Each point is reached from the start by the listed moves, each made 0, 1 or 2 times, or once backwards (-1), plus a little noise. Is the number of moves made odd or even? Then give how often each move was made.

Moves:
(1): [ 1.4 -1.2  1.7  0.7]
(2): [ 3.9  6.2 -0.4  2.7]
Start: [-0.3  0.1 -1.9  1.5]
Points:
[-4.4 -6.1 -1.7 -1.2] -> odd (0, -1)
[-1.6  1.1 -3.6  0.9] -> odd (-1, 0)
[-2.6 -7.1  0.0 -0.4] -> even (1, -1)
[ 1.3 -1.1 -0.2  1.8] -> odd (1, 0)

Moves:
(1): [ 3.5  1.5  0.3 -1.7 -0.3]
(2): [-1.4  1.0 -0.4  1.9 -0.1]
(3): [-1.3  0.2  3.0  0.2 -0.6]
(4): [-0.6  0.9  1.0 -1.0  2.5]
Start: [ 0.6  0.3 -0.4  0.8 -0.7]
Points:
[ 3.0  4.4 -1.6 -1.5  4.5] -> odd (1, 1, -1, 2)
[ 2.9  1.3  6.5 -2.5 -2.1] -> even (1, -1, 2, 0)
[ 6.6  4.4  5.6 -6.3  3.3] -> even (2, -1, 1, 2)

Moves:
(1): [ 1.0 -1.2 -1.9 -0.9 -1.5 -1.4  1.1  0.9 -0.5  0.0 -0.9]
(2): [ 1.4  0.9  1.2 -0.6  1.0  0.1 -1.1  2.1  0.9 -1.2  0.3]
(3): [ 1.9  0.3  0.0 -0.6  0.5 -1.3 -1.0 -1.3 -1.8  0.7  0.8]
(4): [-1.2  0.7 -0.2  0.8 -1.6 -2.1 -1.4  0.7 -1.5  0.5  0.8]
(5): [-3.7  0.0 -1.1  0.3  2.2  0.1 -0.6  0.9 -0.3 -0.3  0.0]
(6): [ 0.4  0.1 -0.6  1.0  0.3 -0.2  0.7  1.4 -0.1  0.4 -1.2]
(7): [ 2.3  0.1 -1.5  0.9 -1.3  0.1  0.8  0.3 -0.9 -1.5  1.2]
(8): [-0.6 -0.2  1.1 -0.2  0.3 -2.3  1.5  0.8 -0.2  1.1  0.1]
Start: [-0.8  1.4  0.2 -0.7 -2.7  0.2 -1.1  0.5  0.4  0.7 -1.8]
Points:
[ 3.8  3.7  1.8 -0.1 -1.0  0.4 -3.5  0.8 -1.0 -1.3  1.5] -> even (-1, 1, 1, 0, 0, 0, 1, 0)
[-6.9  4.4 -2.7  3.8 -0.4 -3.9 -5.6  3.2 -5.5  0.6  1.6] -> even (-1, 0, 1, 2, 2, 1, 1, 0)
[-1.4  3.0 -7.1  3.3 -2.2  0.3 -2.3 12.1 -0.4 -5.9 -2.4] -> even (1, 2, -1, 1, 2, 2, 2, -1)
[ -9.6   6.0   4.0  -1.3   3.3  -3.7 -10.9   4.2  -1.7   0.7   2.2] -> even (-1, 2, 1, 2, 2, -1, -1, 0)
[ 3.9  6.8 -0.7  2.7 -1.5 -4.9 -7.7  5.7 -6.2 -2.0  4.2] -> odd (-1, 2, 2, 2, 1, 1, 2, 0)

Moves:
(1): [-0.5 -0.3 -0.1  1.5  1.6 -0.2 -0.8  1.6 -0.3  0.4 -1.9 -0.7]
(2): [-1.3 -1.2  0.0 -0.4  1.5 -2.0  2.1 -1.7  0.1  1.5 -0.7 -0.9]
(3): [ 1.6 -1.6  0.5 -0.1  1.3  0.4 -0.1 -0.2 -0.4 -1.1  0.6  0.5]
(4): [-1.3 -0.4 -1.9  1.1  0.4 -0.7  1.9  0.0 -1.2  1.2 -2.0 -3.5]
(5): [ 0.4  0.9 -0.7 -1.4  1.1  0.3 -0.4 -1.5 -0.6 -1.2 -1.0  0.2]
(6): [-1.4 -1.4  0.9 -0.7  0.1  1.9  0.2  1.7 -1.0  0.3  0.2  1.4]
(7): [ 2.3  0.2  1.7  0.3  1.4  2.3 -0.1  1.5 -0.5  2.3  2.2 -1.3]
(8): [ 1.8 -0.3  1.8  0.9  2.0 -0.5  0.9  2.1  0.0 -2.1 -1.0  1.1]
(9): [-1.4 -0.7 -0.7 -0.9 -0.4  1.0  0.3  0.2  1.1  0.1  1.6  0.0]
(10): [-0.6  1.2 -2.5  0.5  0.1 -2.0 -1.4  1.2 -0.1  2.0  2.3  1.8]
(11): [-0.8  1.9  2.1  2.1 -1.0  1.0 -1.9  0.7 -1.3 -2.9 -0.5  0.0]
Start: [ 0.9 -0.8 -0.1  0.7 -0.3 -1.4  0.0  0.9  0.2  0.1  0.7  0.4]
Points:
[ 2.7 -6.0 -4.0 -2.0  0.6 -0.4 -0.4  8.1  2.6  2.1 13.0  8.8] -> even (-1, -1, 2, 0, -1, 1, 0, 1, 2, 2, -1)
[-1.8 -4.2  3.5  3.8  5.5  4.1 -5.0 13.8 -1.3  7.8 12.0  5.7] -> odd (2, 1, 1, -1, -1, 2, 2, 0, 2, 2, 1)
[-1.5 -3.2 -1.1  3.0  2.0 -3.5 -4.5  5.4  1.6  1.0  9.6  6.6] -> odd (1, 1, 2, -1, -1, 0, 0, 0, 2, 2, 1)

Moves:
(1): [ 1.9 -1.9  0.0  0.7 -0.1  0.2  0.3  0.4 -0.9 -0.1  0.4  0.9  1.1]
(2): [-0.3  0.1 -2.0 -0.5  1.1 -0.4  0.1 -1.6 -0.4  1.0  0.0 -0.7 -1.6]
(3): [-0.4 -0.5  0.5  0.4 -0.8  0.7 -0.5 -1.3  0.3 -0.2  1.7 -1.5  0.0]
(4): [ 0.5 -0.4 -0.2  0.0 -0.6 -0.4  0.4 -0.2  0.7  0.4 -1.2 -1.2  1.2]
(5): [ 0.3  0.7 -0.3 -0.7  0.4  0.2 -0.1  1.6 -1.1  0.4  0.0 -0.5  1.3]
(6): [-1.8 -0.6 -2.0  2.4 -1.6 -0.3 -0.4 -0.5  0.6  1.9  0.2  0.9  1.2]
(7): [-2.0 -0.8  2.8  0.0  1.4  0.3  0.0 -0.3 -0.1  1.0 -1.1 -0.5  0.3]
(8): [-0.1  0.5 -0.2 -0.8 -1.2  0.9 -0.2 -1.4  1.4  1.2  0.5  1.0 -1.4]
(9): [-0.6  0.1  1.0  0.3 -1.8  0.5  3.8  0.0  0.2 -0.8  1.7  0.7  1.3]
(10): [-0.1  1.6 -1.7  2.4 -2.2  1.1 -0.9 -1.4  0.0  1.3 -1.9 -0.6 -0.9]
(11): [ 0.9  1.2  0.9 -0.6  0.9 -1.5 -0.5 -1.2 -1.0  0.7  0.7  0.6  0.5]
(12): [ 0.7  0.2  0.0 -1.3  2.6  0.6  0.8  0.4  0.9 -0.6  1.0  0.6  0.3]
Start: [ 1.1  0.2  0.7 -0.6  0.3  0.3  0.0 -0.2  0.0 -0.6 -0.1 -0.7 -0.2]
Points:
[ 5.1  0.9  8.7 -7.4  7.4 -1.9  9.8 -0.2 -0.6 -5.9  8.4 -0.7  6.2] -> odd (0, 0, 1, 1, 0, -1, 0, -1, 2, -1, 2, 2)
[-5.0 -4.8 -2.0  6.0 -6.6  1.0 -4.7 -5.4  5.0  6.1 -4.6 -3.5  0.3] -> odd (0, 0, 1, 2, -1, 2, 1, 1, -1, 0, -1, -1)
[ 3.2 10.5 -5.0 -4.8 -2.0  5.4  7.4 -1.7  2.4  0.8  1.3  1.1 -3.3] -> odd (-1, 1, -1, 0, 2, -1, -1, 2, 2, 2, 0, 2)
[-2.8 -4.3  4.6  2.3  0.5  1.3  4.7 -6.7  5.3  5.0  2.5  1.2  6.2] -> even (1, 0, 1, 2, -1, 2, 2, 1, 1, 0, 1, 2)
[-5.4  4.0  9.3 -2.0 -4.4  7.1  6.4 -0.5  2.6  0.0  0.0  0.1 -1.9] -> odd (-1, -1, 0, -1, 1, -1, 2, 2, 2, 1, -1, 0)
[ 2.1 -2.3  4.2  3.7  2.1  4.5  4.3 -0.4 -1.5  1.2 -1.6 -3.5  6.5] -> odd (2, 0, 1, 1, 1, 0, 2, -1, 1, 2, 0, 2)
[ 5.0 -1.2 -2.1 -7.7  4.4  2.7 -1.9 -0.3  2.4 -2.4  3.8 -5.7 -3.2] -> even (0, 1, 2, 1, 1, -1, -1, 1, -1, -1, -1, 1)

Moves:
(1): [-1.5 -0.4 -1.0  2.1  1.0 -0.2 -2.5 -0.6 -2.2  0.4  1.1  1.7  0.5 -0.9
 -0.6 -0.6 -0.3 -0.8]
(2): [-0.2  1.3  1.9  0.9  1.6  1.1  1.3  0.5  0.2 -0.2  0.4  0.8  1.0 -0.7
 -0.2 -0.5 -0.8 -4.0]
(3): [ 1.2 -1.0  0.4  0.1  0.4  2.6  0.3  0.5  0.6  0.0  0.2 -2.1  0.4  1.8
 -1.4 -1.5  0.6  0.4]
(4): [ 0.1 -0.6  1.4  1.1 -0.5  0.2 -0.3  1.2  0.4  0.6  0.7 -1.3  0.4 -0.9
  0.5  0.9 -1.5  0.0]
(5): [-1.6  1.1  0.3  0.2  0.5  0.6  2.5 -0.9  0.5 -1.1 -0.7  0.1  0.4 -0.1
 -0.1 -0.6  1.6 -0.4]
(6): [-0.2  1.4 -1.3 -0.5  0.1  2.6  0.4  0.2  2.1 -0.1  2.3 -2.4  0.3 -1.1
 -1.9 -0.6 -0.9 -0.5]
(7): [ 1.1  0.3 -1.6 -0.1  0.4  2.0  1.2 -1.4 -0.3  1.6  1.5 -0.5  0.5 -0.6
 -0.1 -0.6  0.0 -1.8]
(8): [-0.7  0.7 -2.2 -1.2 -1.1  1.5  0.2 -0.6  0.9  0.6 -0.2  1.4 -0.1 -1.6
 -0.3 -0.4  0.5  1.8]
(9): [-1.2  0.9 -0.6 -1.7  1.7  0.7 -0.5  1.4 -1.1  0.9  1.1  0.5  0.1 -0.3
 -0.1  0.0  0.7 -1.1]
(10): [-0.3  1.0 -0.3  0.2  0.5  0.7 -3.2  0.2  1.9  2.1  1.7 -0.6  0.6  0.6
 -0.2 -0.6  2.1  0.3]
(11): [-1.9 -1.8  1.3 -0.2  3.0  0.7 -0.3 -1.8  2.3  1.2 -0.3  0.4 -2.3 -1.7
 -2.7  1.5  0.9 -0.7]
(12): [-0.3 -0.5  0.1  1.0  2.7  0.3 -1.3  0.7  0.9  1.0  1.0  0.4 -0.2  0.6
  0.9  0.8 -0.8 -0.6]
(13): [-3.4  0.2  1.7 -3.4  0.8  1.3 -2.6  0.4  0.1  1.1  0.2 -0.6  0.2  2.6
  0.6  0.1 -0.1  0.4]
(14): [-0.6 -0.1 -1.4  0.3 -0.3  0.2  0.8  0.4  1.4 -0.5 -1.6 -0.9 -0.5 -0.5
 -1.4 -0.6 -0.9  0.4]
(15): [ 0.0 -1.1 -0.8  0.7  1.9  0.6 -1.2 -0.7 -0.9 -0.9 -1.7 -0.3 -0.5 -2.2
  0.2 -1.2 -1.2  0.2]
(16): [-2.0 -0.3  1.7 -1.3  2.2  0.7 -0.2  0.2 -1.8  0.3 -1.6  0.0  4.2 -0.2
 -1.7 -3.4 -1.3  1.1]
(17): [-0.3  2.4  0.4 -0.9  1.4 -0.3  0.7 -0.4 -0.6  0.5  0.4  0.4 -2.5  0.5
  0.9  0.4  0.2 -0.2]
(18): [ 0.6 -1.0  0.2  0.8  0.2 -1.8 -1.2 -1.1 -1.7  0.6  1.5  1.5 -0.2  1.6
  1.5 -2.1  2.2 -0.8]
Start: [-1.2  0.0  0.0 -1.3  0.6 -1.2  0.1 -0.6  0.2 -0.5  0.6 -0.6 -0.3  0.4
 -0.7 -1.2  0.0 -1.1]
Points:
[-13.4  10.9  -3.5  -2.4   6.1   4.7  -3.2   1.8  -2.2   1.4   3.5   2.7
   6.3   1.3  -4.2 -10.0   6.1 -10.4] -> even (2, 2, 0, -1, 2, 0, 0, 0, 2, 2, -1, -1, 1, 2, 0, 0, 0, 0)
[ -6.7  -0.6   1.7   3.4  13.4  -2.6   0.3  -2.4   4.9   0.1  -2.6   2.1
  -7.6  -9.2  -8.1   4.3 -10.0  -1.2] -> odd (1, 0, -1, 0, -1, 1, -1, 0, -1, -1, 2, 2, -1, 1, 0, 1, 2, -1)
[ -7.9  -1.0 -10.5  -5.7   8.1   5.7 -11.6  -2.9 -11.0   3.4   7.5   7.0
  -2.6   2.8   4.9  -9.7   3.6  -4.0] -> odd (2, 0, 1, -1, 0, 0, 1, 2, 2, -1, -1, 1, 2, 0, 2, -1, 0, 2)
[-8.6  1.7  9.9 -2.8 11.1  2.1 -2.1  4.2  4.0  3.9  4.6  0.2 -2.8  5.9
 -2.4 -1.4  1.1 -9.6] -> odd (0, 2, 1, 1, 0, 0, -1, 0, 1, 0, 1, 1, 1, 1, -1, 0, 1, 1)
